Each point is reached from the start by the listed moves, each made once or not at all, plus a little noise. Say if it took an odd or an even number of moves. Then give how often each move was made.

Moves:
(1): [ 63 -24  19  30]
(2): [ -9 -63  16  -8]
(3): [-37 -17  -5  47]
Start: [ -9 -19  11   6]
Points:
[ 57 -45  29  39] => odd (1, 0, 0)
[-45 -36   5  51] => odd (0, 0, 1)
[  46 -106   46   28] => even (1, 1, 0)
[ 17 -60  28  83] => even (1, 0, 1)

Moves:
(1): [ 50 -13   4 -27  12   1   1   6  -3 -12  -7]
(2): [  5  -5  -5  19  24  24 -36  22 -20  29 -13]
(3): [ -1 -13   9 -12 -16 -29  14 -22 -19 -33 -16]
(4): [ -1   8 -16 -20  -8  18 -24   8  11  16   6]
(5): [-15 -62  10  39  -6  20 -14  33  26  20  15]
(6): [ 13  -4  13  17 -26 -20   7   0  -2  18  17]
(7): [ 24 -11 -27   0  10 -17  12  15 -12  -5 -10]
(8): [-27 -22 -23  -3  -1 -12  16 -44 -35   9  -3]
(9): [ 40 -11 -15   6  -1 -33  -7 -11  15  42 -25]
Start: [ 9 33 -5 -6 24 -8  6 -6 20 -7  6]
Points:
[  6 -38  12  15 -29 -21 -14  13  38  15  25] => even (0, 0, 1, 1, 1, 1, 0, 0, 0)
[ 88 -14 -46 -17  20 -29 -37 -24 -16  96 -17] => even (1, 1, 0, 1, 0, 1, 0, 1, 1)
[ 28 -27 -36  17  15 -58  19 -38 -66  15 -20] => odd (0, 1, 1, 0, 0, 1, 1, 1, 0)
[121 -16 -33 -37  30 -87  26 -16   1 -16 -52] => even (1, 0, 1, 0, 0, 0, 1, 0, 1)

Moves:
(1): [-16   8  19   3  24  -5  11   5  38  34  -1  -3 -19   9   6]
(2): [-10 -15  -3 -30 -12 -43  -3 -11   5   9   2 -12  -3  55 -22]
(3): [  6  34  21  -8  18 -15  -1  17  -7  36 -55 -30   6 -25  14]
(4): [-12  12 -25  17  -5 -12 -17  16 -10  14 -16  -8 -19  25 -22]
(5): [-14   8  -9  46  14  -9  27  22 -25 -40  11   1   1   5   5]
(6): [ 12  19 -17  16   6  17  12   1  -5 -12  -8   5 -12  11  16]
(7): [ 22  -1  25 -22  26  23 -28 -13  27   7  12  -9  -4   0  12]
(8): [ -3   3 -24  -6  18 -15 -13   7  21   1   8   3 -16  -2  -4]
(9): [ -7  16 -37  28  -9   3 -11 -18  -3 -21  -1  -4 -22 -14   8]
(10): [ 32  13  -7  -5   2   2 -14 -18   6  -2 -23 -23  16  -8 -23]
(11): [ 21  -7  -6  15  32  18  19 -15 -12  -5 -34  -9   5  13  28]
(12): [-10  41  -5  21   7   9 -17  11 -16  29  20  -1 -15 -35  -6]
(13): [ -2   1 -10 -20  11   9   1 -13 -20 -15 -10 -10  14   6 -15]
(14): [ -9  -4   0  -3  -4 -13  -1   4   9  12  11  17 -32   1  -7]
Start: [  0   1  25  20  -5 -33  11  -8  -6   2  -3 -12  -9  16 -10]
Points:
[-21  49 -57  35  32 -65 -32 -24  37  27 -37 -40 -89  36 -74] => odd (1, 0, 0, 1, 0, 0, 0, 1, 1, 1, 0, 0, 1, 1)
[ -45   42 -102   73   14  -90    6    2  -37  -51    0  -20  -97  105
  -51] => even (0, 1, 0, 1, 1, 1, 0, 1, 1, 0, 0, 0, 1, 1)
[ -51   35   13    5   27 -101   -8   11   53   92   40   -9  -98   47
  -40] => odd (1, 1, 0, 0, 0, 0, 0, 1, 0, 0, 0, 1, 0, 1)
[ 60  74  27 -18  85 -54 -41 -32  22  77 -78 -92 -19  17 -10] => odd (0, 1, 1, 0, 0, 0, 1, 1, 0, 1, 1, 1, 0, 0)
[ 25  84  57  16 100 -30   6 -12  32  97 -72 -70 -50  41  35] => odd (1, 1, 1, 0, 0, 1, 1, 0, 0, 0, 1, 1, 0, 0)
[ 44  91   9  43 121 -24 -17  -6 -18  22 -70 -76 -35 -28 -11] => odd (0, 0, 1, 0, 1, 0, 1, 1, 0, 1, 1, 1, 1, 1)

Moves:
(1): [  0  24 -29  19  31   6   6 -29 -15  -2 -11  -1  16  22 -32 -12  -6   3
 -11  14 -18 -33  -8 -31  -8   9]
(2): [  6  42  15  -7   3 -15   6  11  -6   4   3   0   8  16 -22  13  -2  -4
 -11  24 -11 -34  -5  -5 -26   1]
(3): [-16  -1  16  15   6 -19  -2  21 -15   1  -2  10  -6   2  10   5  10 -23
  -4  18   3  -1  -6  11  11   4]
(4): [-11  -3  -3   7   5   1  -6   3  25 -19  -4   0 -11   9  12  18  -2  -1
  -1  24  20  18 -13   4  19  -8]
(5): [  3   9   1 -13  -5 -18  -3   9  -4 -11  15 -22 -20   0 -26  -3 -13   4
   2 -18 -12  12  26  -2 -17   3]
(6): [ 23  24  -3  15 -24 -10   6   1 -32 -19  -7  -3   9   2  11  -5  -6 -14
   5  -1  12  -6   1   1   0   6]
(7): [  6 -19  -4  15   6  -2  -3  -3   6  -2  -4   2  15   8   1  -9   4  13
  -4  22  -5 -12   9   3 -15  -3]
(8): [  7  -8  -3 -17  15  22  21 -21  17 -19  -6   6  12  26 -19  -8   8  -2
 -19  14 -19  25  -3  14 -28  15]
(9): [ 20   1  -7 -16   6   0   0 -13 -13 -15 -12 -10  18   9  -1 -22  23 -21
  -8 -10  -5   8  -2 -17 -26 -31]
(10): [ -8  23 -41  23   0   5   9 -58  -2  21 -11 -16  -4  22 -19  -4   6  11
  -3 -26 -32  29   9 -18  -7  -6]
(11): [-16  -7  22 -11  -7 -24  37  25   4 -10  12  13 -14 -27  10   8  -2  -9
   5  -4   9   7  -2   3  37 -15]
(12): [-22  -6   9 -14   2   4  -2   5  27   3   8 -19   0 -14 -15   7 -30  12
  24  16   6  18 -21 -23 -12  22]
(13): [  9 -15   1   8 -13 -30 -23 -14   8  -5   8   8   0  11 -33  19   6  12
   2  -2 -15  18  -6   3  -8 -21]
(14): [  0   3 -11  14   0   5  14  16 -13   1  22  12  -1  17  -8 -13   0   4
  -8  21  -6  10 -11  -2   0   4]
(15): [ -9  10  32 -23 -16 -16  -9  -4 -12  17 -19  23 -24  -9  -1  -5 -24   3
  13  12   4  14  -4   3  22 -12]
(16): [ 10  -7 -14  11  17  -4 -15   1 -14   3  -4  41  -5 -23   7  13  -2  -4
 -10  -5 -19 -12  19 -14 -20  -5]
(17): [-29  -7   3 -28 -28   5  -1  11  -1 -22   5  -2 -11 -19 -14   9  -3   9
  27 -12 -13  -2 -13   5   3  -8]
(18): [-14  18  18   7  -3  -3  -4  17 -12 -11   9  21  12  -7  -4 -11  13   6
  12 -12   4  15  11   7  19  -4]
(19): [ -3 -19 -14 -14   5  -3  -8   8   1   4   9   5  -5  13   9  -4   7   3
  11   7   1  14  10  -3  25  -4]
(20): [ -4   4 -17  -5  -8  -7   5   3 -16  -9  -3   7 -13 -33 -22  27 -17 -20
  17   9  24  -7   4  -4  -8 -10]
(21): [ -6  10   8 -14   2 -12  -6  -6  12 -13   9 -15 -21 -11 -24  10  14 -13
  33  -1 -19  -4 -13  -6  -3 -23]
(22): [-10  23  19 -14   9 -19   9   1 -10 -18   5  -9  11 -10 -22  13 -51 -22
  26 -14 -10 -10  17  17  -7 -25]
(23): [ -7  -2 -14  -9  -8  -1   8  -5  27   7   4   3   8  -6 -12 -14  -8  -1
   9 -22  -7  10  -8  12   7   0]
(24): [ 19  11  11   6  20   1  11  27 -11   6 -26 -12  -8   3   9   6   1 -20
  -8   7  -2  -6   2  -6   5   5]
Start: [ 18 -10 -26   1  -7  21  11  22 -10   2 -27  -2 -10 -11  15   6 -10   4
  -6 -29   4  -6  -3  -5  18   0]
Points:
[ -51   71  -27   -9  -56  -99   41  -17  -31  -57  -32    4  -56  -10
 -102   32 -106  -25   62  -55  -57   49  -12    3   68  -75] => even (1, 0, 1, 1, 1, 1, 0, 0, 0, 1, 1, 0, 1, 0, 1, 0, 1, 0, 0, 0, 0, 1, 1, 0)
[  -6   32   22  -38    2  -74   59   19  -32  -96  -20  -28  -29   -4
 -116   20    7  -52   59  -66 -109   73   27   13  -13 -109] => odd (0, 0, 1, 0, 1, 0, 1, 1, 1, 1, 1, 0, 1, 0, 0, 0, 1, 1, 0, 0, 1, 1, 0, 1)
[  3  31  19 -20  35   9  13  67  -5 -50 -46 -28  15 -16  -2  26 -55 -46
  42 -20  15  37  -5 -18  22 -37] => even (0, 0, 0, 1, 0, 0, 0, 0, 1, 0, 0, 1, 0, 0, 0, 0, 0, 1, 0, 0, 0, 1, 0, 1)
[ -34   54  -42  -23  -79 -105   18   32  -38  -61   12   71  -88  -47
 -121   57  -39    2   95  -10  -60   65   14  -16   46 -105] => odd (0, 1, 0, 1, 1, 1, 1, 0, 0, 1, 1, 0, 1, 1, 1, 1, 1, 1, 1, 1, 1, 0, 1, 0)
[ -23  112  -63  -20   -5  -36   57  -47  -94  -35  -79   58  -13  -20
 -120   39 -105  -55   32  -11  -82  -32    6  -16  -45  -27] => even (1, 1, 1, 0, 0, 1, 0, 1, 0, 1, 0, 0, 0, 0, 1, 1, 1, 0, 0, 1, 0, 1, 1, 0)

Moves:
(1): [  4   6  -1  -6   0 -12  -1  -7 -26   0 -11  15   5   8  -5  11  -7  15
  17  16   5   9 -15   0   5   5]
(2): [-11 -28   7  -9   5   3  -2  -5  -3   8  -5  14   6   6  -7   4 -15  -4
 -18  13  11   6  -5   7  10   7]
(3): [-15 -11  -5   1  -3 -10   2   2  -8   0   3   3   4  15   9  19 -22  -3
  31 -10  -4  -1  -4  39  12   4]
(4): [ 12   2   2   2   8  11  -9  23 -12  12   0   4 -18  10 -21   3  -5 -11
  -2 -14  21  19   4 -10  15   1]
(5): [  0   7  -2  -5  10 -13   1   2  25  -9   2  15   3   2 -17 -16   3 -17
 -11  -4  -7   3 -14   0 -16   9]
(6): [ -2   7   1  -6   5  -6  14  -3   6  -5  -5   7 -13   4  -8   4  -1   3
  10  17   2  -2  -3 -20  17   4]
(7): [ 11  20   5   1  11   6   6   4  -3  -6  -2   1  -6   0  -8  13 -10  26
   7  -2  -3   8 -17   7  11 -21]
(8): [ -8   8  19  -7  20  12  14  -6 -23  -6   2  11  -4   3 -15 -20   4  -9
 -15   7   0   3  22  -8  20  12]
(9): [-36   8  18 -13  19  -6  -5 -11  18  23 -13   3   3  -1   4  11 -24   2
 -14 -11 -16  10   4 -29 -12 -20]
(10): [  6   2   8  13   6  17 -14   9   7  15   9 -11  12 -22  18  16   0   0
 -17   6   8   7   6  -9  11  -3]
(11): [  1  -2  -7 -23  -8  13  -6  -7   4 -13   9  -4  21  11   2  -2  33   4
   6  22  -7   6   1 -18  23  21]
(12): [ 24   3   8   7   5  32 -38  -5 -19  -4 -11  11  15   5   5  17 -21   6
   5  -1  15 -25 -11 -12  12  10]
(13): [ -2 -23  -1  18 -27 -14   4   8  -7  -4 -22  -6  -3   9  -5  -7  13  21
  15  -4  -4  -1 -19  34   8  55]
(14): [ 16  11  -8   4  14 -15   1  -9   3  -7  -5 -26  11  20  -6   8   2  12
   4  -6   1  -4  11  -6  15  -4]
(15): [ 13 -13  -8  14 -17  17  13  13   0  14  11   7  -3   2  -7  13  -6  -2
  -1  11  -8   3 -27   3  -2  15]
(16): [ -3  16  -2   2  10  -5 -20 -31   7   9   4 -16 -10   9 -17   8 -11   9
  -2  10  17  10  -1 -19   9  -8]
(17): [ 17   8 -11 -10   2  16  -7  -9   8   6   6   8 -12 -25  -9   8  15  -7
 -14 -11  -3  14 -13 -19  -5   9]
(18): [  4 -19 -17   5   6 -12 -24  -8  15  21   4  28   6  19  24  -3  17  12
  -6  24  -7  -8   9 -11  11  12]
(19): [  7  -6  -9  26  18  10 -18  17 -12  20 -25  10  -9 -23 -18   9  44 -31
  -1  -8   5  17  26   7  -8 -11]
(20): [-12 -14   1   5  -2 -17 -12 -10   2  -5  -4  -3   9  -7 -10  -1 -11   5
 -10  -7  -1  17  -4 -11   7   3]
(21): [ -5  12   4   3  13  33  -7 -15  -3 -23  -5  -7   1   3  18  14 -11 -11
  -4   1   2  14  14 -13   7   8]
(22): [ 12  11  -3 -15   0   1 -37 -11  19   4   2  20  -1   9  -4 -11   3 -17
  -1  12 -18 -12  29   5 -13  -3]
(23): [ -4 -16 -20  -1   6  -6  27  19  17  20  18   4   5  -3 -13   1 -16  11
  13  13  -3   0  -8   5   3  -3]
(24): [  9 -15   6   2  -3   5 -19 -13  -5  10  26  -1  -2  -1  -9  22  -2   1
   2   2  16   3   6   4 -18  -3]
Start: [ 16  -1 -15  -3  17  10 -12   9 -35  20  30 -26  18   5  -4  -7 -11   0
   6  -3  13  25   5  -5  -3  -8]
Points:
[  40  -22   -2   17   69   36  -53    2  -83   79   34   33  -11   22
 -121   27   -5  -48  -26   28   74   98    2  -22   12   17] => odd (1, 1, 0, 1, 1, 0, 0, 1, 0, 0, 0, 0, 0, 0, 1, 1, 0, 0, 1, 0, 0, 0, 0, 1)
[ 46  17 -17  -4  85 -11 -55 -36 -19  46  57  -6 -10  73 -70   0  -5   0
 -14  31  54  49  41 -78  49  15] => even (0, 0, 0, 1, 1, 1, 0, 1, 0, 0, 0, 0, 0, 1, 0, 1, 0, 1, 0, 0, 0, 0, 0, 1)
[ 74 -14 -58   4  24  68 -71 -13   1  61  81 -45  13  46 -56  91 -19  11
  45  45  33  80   1 -31  78  85] => even (0, 0, 1, 1, 0, 1, 0, 0, 0, 1, 1, 0, 1, 1, 1, 1, 1, 0, 0, 0, 1, 1, 1, 1)
[ 18 -37 -35   1  66  80 -23  67 -20 120  42  15  22 -23 -55  87 -16 -15
  -4   5  12 117 -27 -21  55  -8] => odd (0, 1, 1, 1, 0, 0, 1, 0, 1, 1, 1, 0, 0, 0, 1, 0, 1, 0, 1, 0, 0, 0, 1, 0)
[  1 -21 -31  -1  31  18 -39 -20 -18  29  23 -15  15  52 -31  34 -80  34
  47  28  10  50  -7  59  43  30] => even (0, 1, 1, 0, 0, 0, 1, 0, 0, 0, 0, 0, 1, 0, 0, 1, 0, 0, 0, 0, 1, 1, 1, 0)

Moves:
(1): [-34 -16  -5   9  21  21  17 -27 -10 -22   4 -18  -9  -5  17 -15  20  21
  22   9   7   1   1 -30 -18]
(2): [ -2   8  -3  -1  -4  -1  -7  18   6 -13   6 -12   2  -3  13 -12  15  -4
   7  15  16  -7 -10 -21  -5]
(3): [  3 -13  -2  15   2  16   1  -1   1  -7   5 -32  -6   2 -15  -4  -7   2
 -20  23  -6   0  10  -1  -8]
(4): [ -9  -6 -22  -6  -4  -3   9   8  -1   5  14  -9  -9 -33   4  -6   3  -2
  16   0  10  -1   9  -6  -9]
(5): [  6  13   8  -7  10  -2   3   2  10 -16   7  12  20  10 -20  -3 -15   5
 -27   8 -11   8   1  -3  24]
(6): [ -3  -2   0  -9  24  15 -29  10  15   0   2   2  10  -7  -6 -18  -4 -26
   8  -9 -15  -4   0  28  10]
(7): [ -2 -18  -4   8  -1 -20 -10   4  -8 -12  19   0   3   1  11 -16   5   6
  26  11  -8  10  -8  -3  -7]
(8): [  1 -24  10  -3 -15  -2   4  38  -8   4  -9   9   1 -15 -12  10  -6  10
  21 -24   7   2   5 -14  -4]
(9): [  6  17  24   5   2  11   4 -10  24  19   7  14   0  32   1  -4  16   1
 -16  13 -44  50   9  -5  -8]
(10): [-10   2  21  -8  17  -3   3  -1  10   1   5 -18 -11   7   7  10  -6 -12
 -22  12 -22   9  -6  -6  18]
(11): [  3   0  15 -11 -31  -8 -11   0  -9 -13 -13   4   1 -26   4   2   8  -9
  10  -8   0 -25  13  -5 -12]
(12): [-22  -8   2  18  -2  -5  15  -1  -9 -15   0   1   2 -14   1   1  -3 -15
 -11   4  12   1 -18   1 -14]
(13): [ -3  -4   9  -5   5  11   9  13 -13 -10 -13  -2 -16  -7 -15  -2  24   5
  17   7  10  -3  -1   9   7]
(14): [ 21   8  13 -10  -4  20   5  13 -19  -7   0   0  12  -5  13   1  -3  -5
  11  12 -11  26  -3  -6  11]
(15): [-18  10  -8  16 -27   6  29 -14   9 -22 -14  16 -37   1  -2 -19 -13  -1
  20  17   3   0 -19 -10 -10]
(16): [  0 -11  -9 -11   8 -13 -17 -13 -10 -11 -31  -2   1  14 -14  -2 -19 -22
 -31   6 -16  18   3  -7  29]
(17): [ 16  17 -13  -5  20  13 -11  16   1 -11 -12   7  -1  -9  -5  15  -8  -9
 -17  -3 -17 -13  -4  -1 -20]
(18): [  3  -8  -3 -10  -5   2   5  12   4  -1   8  11   5   8   8 -15   7  12
 -14  -8   3  -2 -25  15 -14]
(19): [ -1  -7  12  13  -5   8 -23   4  -5  -1  16  24 -13  -9  12   0   7  12
   5   2   4  -1   2  16  -3]
(20): [  0 -13  -1 -17 -18  -6  -1 -12  12  -1 -13  16  11  -8  -6   3  -6  11
  29  25  11  -6 -20   2 -23]
(21): [-31  -4  -1  28  29 -15  16   6  18   3 -17  -5  11  31  24   8  20   0
 -13  24  -9  -7  25 -23  11]
(22): [  3   0  -7   3  -6  12   1 -14  17 -30  -6  -4   7  -6   6  15 -11   4
   3   2  14   4   3   4   4]
(23): [-38  -1 -23  -5  -8  14 -15  36 -12  -6  -8  20  -1  -5  -4   8 -13 -11
  26  18  -5   4  -2  20  -3]
(24): [-21  -5  -1  10  -2  26 -16  18  14  -6   2   3  17 -37 -23   2  21  19
   1   1 -31   1 -26  -5  20]
Start: [  7 -23  28  -4   3   3  -1  -4 -11  13 -19  24   2 -26 -15   0  12   0
 -29 -24  26 -16  20  -8  -2]
Points:
[ -59  -52   -9   21   16   64  -87   81    7  -68    3   88   28 -103
  -16   -5   15   -7   -3   -6  -14  -16  -57   68  -28] => odd (0, 0, 0, 0, 0, 1, 1, 0, 0, 0, 0, 1, 0, 0, 0, 0, 1, 1, 1, 0, 0, 1, 1, 1)
[-93 -43  39 -21  34  90 -40  14  27 -76 -50  26  41 -61 -10 -11  17 -37
  -3  84 -57  82 -51 -33  20] => even (1, 1, 0, 0, 0, 1, 0, 0, 1, 1, 0, 1, 0, 1, 0, 1, 0, 0, 0, 1, 0, 1, 1, 1)
[-66 -44  78  -2   6 104 -54  48 -34 -64 -37   5 -20 -66 -20 -15  77   0
 -21  85 -72  57  10 -53  23] => even (1, 1, 1, 0, 0, 0, 0, 0, 1, 1, 1, 0, 1, 1, 0, 1, 0, 0, 1, 0, 0, 0, 1, 1)
[ -92 -111   57   -1   64   50  -37   41   39  -79  -43   52   16   20
  -20  -24   23   19  -14   93  -55   70   17  -12   12] => even (1, 0, 1, 0, 1, 1, 1, 1, 1, 1, 0, 0, 1, 0, 0, 1, 0, 1, 1, 1, 1, 1, 1, 0)
[-121  -67   44   39   29   64    2   -5   44  -63  -60   70  -12  -32
   -4  -72   96   14   -4   85  -20   28  -58  -41  -19] => odd (1, 1, 0, 0, 0, 1, 0, 0, 1, 0, 0, 1, 1, 0, 1, 1, 0, 1, 1, 1, 1, 0, 0, 1)
